Each point is reached from the start by the listed moves, each made once or not at all, plus a little noise. Say if it took an odd or an even number of moves. Then give how often each move was made.

Moves:
(1): [2.80 0.97]
(2): [-0.87  2.52]
Start: [0.05 0.49]
Points:
[1.94 3.92] => even (1, 1)

Moves:
(1): [ 4.11 -0.68 -1.33 -0.27  0.85  0.02 -0.04]
(2): [ 0.08  2.34  0.43 -0.33  0.33  0.83  1.24]
(3): [-0.25 -1.93  3.55  1.45 -0.84  0.78  3.91]
(4): [-0.88  0.36 -1.34  2.62  0.63  0.21  0.44]
Start: [ 1.30 -0.32  1.06 -2.04 -0.26 -2.04  0.17]
Points:
[ 0.45  2.26  0.28  0.35  0.83 -1.01  1.98] => even (0, 1, 0, 1)
[ 5.26 -2.95  3.33 -0.73 -0.08 -1.44  4.27] => even (1, 0, 1, 0)
[ 4.19 -2.56  1.87  1.86  0.61 -0.93  4.40] => odd (1, 0, 1, 1)
[ 1.08 -2.31  4.81 -0.60 -1.03 -1.28  4.12] => odd (0, 0, 1, 0)
[ 5.44  1.34  0.19 -2.63  1.22 -1.37  1.41] => even (1, 1, 0, 0)

Moves:
(1): [ 2.04  0.46  0.58  0.63  0.88  0.48 -1.91  0.20]
(2): [-0.66 -2.11 -1.01 -0.20  3.28  0.52  0.42  2.01]
(3): [-0.28  1.20  2.43  2.50  1.01  3.16  1.95 -2.05]
(4): [-2.31  0.73 -0.41  0.95  3.08 -2.08  0.25 -0.21]
(5): [ 0.57  2.22  3.32 -0.90  1.91 -2.10  1.60 -0.79]
(6): [-0.20  0.35 -1.53 -1.16 -0.57  1.37  1.38 -2.54]
(7): [ 0.18  3.44 -0.58 -1.05 -2.54 -1.43  0.52  1.99]
(8): [ 2.17 -0.06  0.06  2.31  1.54 -0.54  0.85  0.48]
Start: [ 0.19  1.03 -0.57 -0.49 -0.75  0.56  0.36  0.51]
Points:
[ 0.12  5.52 -3.00  0.71  0.84 -2.14  3.42  0.14] => even (0, 0, 0, 1, 0, 1, 1, 1)
[ 3.71  3.19 -3.03  0.02  1.94  0.96  1.52  2.65] => odd (1, 1, 0, 0, 0, 1, 1, 1)
[-0.30  3.03 -2.58  1.53  4.62 -2.93  2.39  4.76] => even (0, 1, 0, 1, 0, 0, 1, 1)
[ 0.18  4.84 -2.66 -2.69 -3.83  0.51  2.32 -0.06] => even (0, 0, 0, 0, 0, 1, 1, 0)
[1.98 2.34 4.21 3.22 7.05 1.60 5.30 0.08] => even (0, 1, 1, 0, 1, 0, 0, 1)
[ 0.15  1.09 -0.51 -0.56 -0.82  0.52  0.29  0.56] => even (0, 0, 0, 0, 0, 0, 0, 0)
